Rows are points. To make a cloud, some directions were put in groups of two or more. Within a group, all points are equally far from the middle, so they leave a hole (a ring in 2 directions, a hollow ball in 3). The other directions are filled evenly. Then the cloud was stretched, turned, moved and blurred a little. Count the holes, and give their numbers of directions, smallest first.

Cloud:
[[  7 -20   4]
 [ -2  60   6]
 [ 16 -15  12]
 [ 30  59   3]
 [ 48 -11 -17]
 [-31 -20 -13]
 [ 22  60   3]
 [-17  34  50]
 [ 40 -11  -3]
 [-18   3  57]
 [ 21  26  33]
 [-18  57  15]
 [-24 -25  26]
 [-28  54  25]
 [ -6  56  16]
 [-46  49  41]
 [ 53  29  14]
 [ 46  50   7]
 [-31 -11 -25]
 [-44 -30  21]
 [-12  45  37]]
Holes: 1 (2)

Cloud, 26 rows:
[[ 22 -39 -10 -46]
 [ 47  24 -54  -9]
 [-19 -34  14  21]
 [ 45  -6  10 -41]
 [  5  45 -39  12]
 [-41  17  21 -31]
 [ 19  43  14  23]
 [ 52 -16 -50  17]
 [ -1  43 -44   5]
 [  4  40 -10 -57]
 [-24  31 -45  11]
 [-22 -27  -9  39]
 [-18  35   7  31]
 [  2 -41   8  25]
 [-41  11 -45 -36]
 [ 45  -4   6 -46]
 [-23 -24 -34  37]
 [ -4  41  31 -26]
 [-31 -28  21   0]
 [ 46  12 -46 -47]
 [ 47 -17 -60 -32]
 [-39  -8  22  17]
 [ 37  30 -49 -37]
 [ 48   3 -49 -45]
 [ 37 -27 -21 -53]
 [-10  40 -13 -55]]
Holes: 2 (2, 2)

Cloud:
[[  0  12 -22  27  -1  30]
 [-30   6 -10  12 -27  19]
 [ 19 -14  -1  14  -4 -34]
 [  9  -9  -1 -16  36  -4]
 [ -5  38 -21   9  25   2]
 [ -5 -39   9  -7 -40  -1]
 [  9  -2   4 -33  -2  39]
 [-12 -31   5  48 -35 -28]
 [ 16  -8  -2 -10  11  33]
 [-21  32  11 -13  23  36]
 [-12  26  26 -38  26  15]
 [-33 -32  16  -4 -13 -30]
 [  8  22 -51 -16 -15  15]
 [ -5 -36  11 -15 -43 -13]
 [ -1  47  28 -14 -18   3]
 [-46 -31 -21 -22  -5 -10]
 [ -9  -8  10 -20  22 -25]
 [ -5  42  24   7  -2  30]
 [-15 -38  42  -6 -21  -5]
 [-24  11 -42   6  -4 -30]
 [-18  -8 -22 -42 -42 -17]
 [-15   7  -4 -30  26 -21]
 [-22   0 -42 -44 -23 -14]
 [ -9   6 -48  28 -27 -28]
 [  6  12   1  40   6 -28]
 [  7  15  28  29 -47  11]
 [-23  13 -11   7 -39 -31]
 [-14  28 -50 -24   1  10]
 [ -5   8 -49 -50  -6   5]
 [  2  51   8 -29   7  29]
 [ -1  20  -6 -55  26  26]
 [ -3  36   7  16  -6 -22]
 [-12  12   2  18  45   8]
 [ 15  22 -13 -22 -12  38]
 [ 15   3   9  43 -26 -33]
 [-24 -12  45 -12  30  29]
 [  6 -21  11   1 -51   7]
 [ -5  35 -32 -11 -18 -32]
 [-13   1 -18 -48 -12  31]
 [  2  -2 -50  37 -11 -27]
 [ -4  10 -56  25 -15 -17]
 [-13   2 -28  23 -49  -9]
 [-42   0  16   0  -5  29]
 [-20   3  -5 -19  20 -29]
 [-32  -3 -18 -30 -37 -12]
 [ 14  50   2 -40   4  23]
 [ -2  13 -52 -31 -27   6]
 [ -9  15 -19  17 -16  31]
 [-16  -9 -14 -35   5 -34]
 [  2 -31  24  35 -34 -24]
 [  4  -7  10  26  37  22]
 [  2  35   2 -31 -33 -25]
 [-11 -15 -22 -39 -45 -13]
 [-22  10 -22 -17  23 -25]
 [ -8   7  -9 -17 -60   1]]
Holes: 2 (3, 3)

Cloud:
[[-26   2   7 -20  39   3 -10 -44]
 [-21  16 -52   1   8  37  20 -39]
 [-10  15 -60  26   3  12   9 -35]
 [  5  42 -16  -3 -11  44   1  25]
 [  4   8  30 -16 -13   2  11 -29]
 [-20   9 -24  -5   5  25 -20  33]
 [  9  34 -17 -28 -25  -2   1 -27]
 [ 19   6 -51  16   7  33  30 -17]
 [ -3 -26  51  -2  40  39  10 -26]
 [ 47  10  24   2  -3  -6 -14  45]
 [ 20 -11 -13 -23 -24 -23 -45  18]
 [-14   5 -22   3  15  48  -7 -38]
 [ 25  26   9  21 -11  10 -29  27]
 [-32 -15  16  -3  32  51  23  -3]
 [ 30   8  25  11  45  25  -2 -27]
 [-17 -14 -37 -35 -46  -8 -18  17]
 [ -7   2  39  -8  56  20   6 -26]
 [ 15   6 -47  32  12  39  23   2]
 [ 20 -20 -22  -2 -39  -4 -19  38]
 [ -8 -47  49 -11  39 -12  -8 -23]
 [-50  -8 -23  -9 -22 -10  14  10]
 [ -9  -9  -9   5  30  14 -31  12]
 [ 40  -2  22  11  -1 -14 -11 -25]
 [  3 -56   7  -6   7  12  18   7]
 [-28  14   0 -20 -28  32  20   1]
 [ 26 -37   6  -8 -15 -16 -34  22]
 [-33 -21  33   9  35  38  21 -26]
 [ 42 -23 -12   2   5  -3 -25   9]
 [ 22  36  15 -21   4  27  -9  36]
 [ 37  -3  -6  13 -22  36 -23   3]
 [ 35  29  43  -7   9   7  -9  25]
 [-27  -8   7 -16  39  -3 -28 -23]
 [ -1 -19  37   7 -21  26   7  30]
 [ 23  -7  25  19 -25  31  10  12]
 [-26  19  23 -19  -8  -9  12 -13]
 [-29  -5 -42  -5 -49 -16  -8  12]
 [  7  34  22   1  41  30   2  13]
 [  5 -52  39   6  34 -15 -19  -8]
 [ -6 -47 -16  18   7  28 -10   7]
 [-22 -17   2  30  22 -31  -9 -18]
 [-29   1  -9   2   9  14  47  12]
 [ 25 -28  -1  29  -5  41  20  -8]
 [-38 -43   6  -4   4  40  -1 -35]
 [  2 -31  46 -36  19 -10  -7 -24]
 [ -2 -13  -2 -11  19   1 -41 -37]
 [  8   2 -10   9 -19 -46 -15  26]
 [  6 -48 -15  27  -4  26  15   0]
 [  3  -3  -7  21 -13   6  29  46]
 [-29   3 -21  -4  20  30  47  -8]
 [-35 -18  -6   0  21  14  42 -32]
 [-28 -38  15  23  20  -6  16 -41]
 [ -8  -1  40  23  14 -31  -3   8]
 [ 35  14  29  11  -4  24   2  45]
 [-30   5  37  -4  42  27   8 -14]
 [ -5  16   0 -36  -2   1  20  36]
 [-37 -15  38   2  13   7 -18  18]
 [-22 -28  10 -40  -9 -16 -11 -40]
 [-24 -23 -55 -24 -14  12  -1 -31]
 [  1 -33  23 -38  14 -10   7 -17]
 [ 22  16 -16  18  34  34  -4  20]
 [ 35  30 -20   3 -16  19   6  50]
 [  5  33 -31  26 -10 -30  -3   3]
 [ 24 -15  16  24  46 -22   3   2]
 [  8  16 -22 -17  37  -5  -6 -26]
 [ -1  29  39 -14  -2  13   2  -7]
 [  6   1  17  12 -20  30  26  33]
 [  5 -49  19 -17 -17  18   6  22]
 [-22 -15  23  25  22  35  32  17]
 [-10  -9 -13 -15  18  13  37 -39]
 [-38 -25  -4  -3  25 -33  -9 -14]
 [  8 -25   8 -12 -20  17 -49   2]
 [-14  -2  10 -28 -22  10  13 -38]
 [-31   9 -29 -43 -34 -11  -1   3]
 [ -3  -6  13   7 -29   5 -43  15]
 [-51  22 -33 -13 -16  13   9 -12]
 [ 23   8   1  31  28  38   1 -28]
 [  2  38 -39  35  -4  29  20   4]
 [-47 -19 -39  15  -6  18   7   5]
 [  6 -11  55 -24   0 -14  -6 -15]
 [-26 -38  36 -14   5  24  -7 -45]]
Holes: 3 (2, 3, 3)
